Each row is a point. The last column is the point's height on a tilted bowl or saddle (a function of degree 2), plus a little noise. Along how many of its main directions does it bend up, bend down or stay straight?

Points (11 x 3):
[[-0.10  0.13 -0.37]
 [-0.54  0.34 -0.59]
 [-0.05 -0.30 -0.33]
 [-0.26  0.70 -0.51]
 [-0.26 -0.42 -0.37]
 [-0.24 -0.42 -0.37]
 [ 0.33 -0.16 -0.33]
 [-0.28 -0.18 -0.36]
 [ 0.26 -0.39 -0.37]
 [-0.23  0.79 -0.51]
 [-0.53 -0.93 -0.40]]
Directions: 0 up, 1 down, 1 straight

Points, 10 rows:
[[-0.18 -0.04  0.27]
 [-0.04  0.16  0.20]
 [ 0.08  0.51 -0.08]
 [-1.13 -0.11 -0.09]
 [-0.11  0.14  0.24]
 [ 0.01  0.12  0.22]
 [-0.24 -0.16  0.20]
 [ 0.19  1.12 -1.19]
 [-0.60 -0.22  0.09]
 [-0.01  0.16  0.20]]
Directions: 0 up, 1 down, 1 straight

Points, 18 rows:
[[ 0.15 -0.02 -0.22 -0.02]
 [ 0.19 -0.31  0.46  0.00]
 [ 0.29 -0.02  0.11 -0.07]
 [-0.91  0.11  0.62 -0.26]
 [ 0.64  0.03 -0.60  0.49]
 [-0.27  0.38  0.49 -0.48]
 [-0.10 -0.23 -0.08 -0.11]
 [-0.09  0.08 -0.97  0.89]
 [-0.34  0.04  0.58 -0.42]
 [ 0.01  0.49  0.26 -0.25]
 [ 0.85  0.16 -0.35  0.61]
 [ 0.51 -0.04 -0.09  0.11]
 [-0.42 -0.01  0.03 -0.12]
 [ 0.08 -0.24  0.17 -0.12]
 [ 0.33 -0.02  1.01  0.23]
 [-0.91 -0.21 -0.02  0.46]
 [-0.02 -0.40 -0.35  0.06]
 [-0.47 -0.18 -0.86  0.93]]
Directions: 2 up, 0 down, 1 straight

Points:
[[ 0.47  0.29 -0.27  0.22]
 [-0.07 -0.57  0.56  0.52]
 [-0.05 -0.02 -0.36  0.19]
 [ 0.24  0.12  0.10  0.30]
 [ 0.07  0.16  0.56  0.44]
 [-0.33  0.17 -0.58 -0.01]
 [ 0.27  0.01  0.21  0.40]
 [-0.28  0.59  0.37  0.04]
 [ 0.74  0.81  0.16 -0.70]
 [ 0.02  0.11 -1.03  0.20]
 [ 0.19  0.02  0.33  0.41]
 [-0.54  0.30  0.25  0.38]
 [ 0.53 -0.11 -0.53  0.63]
 [ 0.29  0.46  0.08 -0.05]
 [ 0.05  0.94  0.37 -0.80]
 [-0.88  0.29 -0.05  0.33]]
Directions: 1 up, 1 down, 1 straight

Points, 22 rows:
[[-0.71  0.38  0.01  0.16 -0.78]
 [-0.35 -0.23  0.22  0.12 -0.06]
 [-0.25  0.23  0.17 -0.33 -0.31]
 [-0.57 -0.37 -0.27  0.00 -0.53]
 [-0.98 -0.41 -0.02  0.21 -0.95]
 [ 0.22 -0.59 -0.48  0.40 -0.17]
 [-0.14 -0.03 -0.52  0.33 -0.46]
 [ 0.09  0.62 -0.16  0.44 -0.61]
 [ 0.80 -0.52 -0.11 -0.41  0.05]
 [-0.26  0.39  0.22  0.29 -0.22]
 [-0.47  0.10  1.35 -0.03  0.30]
 [-0.07 -0.19 -0.80 -0.47 -0.10]
 [ 0.42 -0.55  0.21 -0.17  0.15]
 [-0.45  0.13 -0.67 -0.11 -0.68]
 [-0.20  0.34  0.41  0.45  0.05]
 [-0.36 -0.12  0.29  0.03 -0.09]
 [-0.02 -0.49  0.14 -0.09  0.05]
 [-0.22 -1.03  0.22 -0.43 -0.42]
 [ 0.24 -0.35  0.67  0.76  0.64]
 [-0.15 -0.12  0.25 -0.39 -0.12]
 [ 0.14 -0.08  0.23  0.45  0.19]
 [ 0.48  0.71  0.48  0.13 -0.24]]
Directions: 1 up, 3 down, 0 straight

Points, 22 rows:
[[-0.37 -0.35  0.93 -0.18  0.36]
 [-0.54 -0.14  0.85 -0.38  0.31]
 [ 0.15 -0.23 -0.43  0.47  0.38]
 [-0.07 -0.14  0.64 -0.04  0.15]
 [-0.01 -0.33 -0.29  0.32  0.29]
 [ 0.07 -0.14 -0.30 -0.35  0.31]
 [ 0.05 -0.23 -0.53 -0.13  0.37]
 [-0.62 -0.59  0.87 -0.27  0.53]
 [-0.83  0.78 -0.76  0.65  0.93]
 [-0.15  0.26  0.16 -0.34  0.14]
 [-0.11 -0.18  0.04 -0.40  0.21]
 [-0.20 -0.37  0.20 -0.11  0.19]
 [-0.26 -0.26 -0.64  0.19  0.39]
 [ 0.91 -0.68  0.49  0.05  0.95]
 [-0.08  0.54 -0.31  0.64  0.34]
 [ 0.02  0.54  0.38 -0.10  0.11]
 [-0.64  0.46 -0.26 -0.30  0.42]
 [ 0.01 -0.19  0.31  0.22  0.14]
 [ 0.29 -0.49  0.08  0.50  0.48]
 [ 0.18  0.77  0.08  0.19  0.25]
 [ 0.28  0.44 -0.26 -0.16  0.29]
 [ 0.72  0.34  0.19  0.34  0.33]]
Directions: 4 up, 0 down, 0 straight
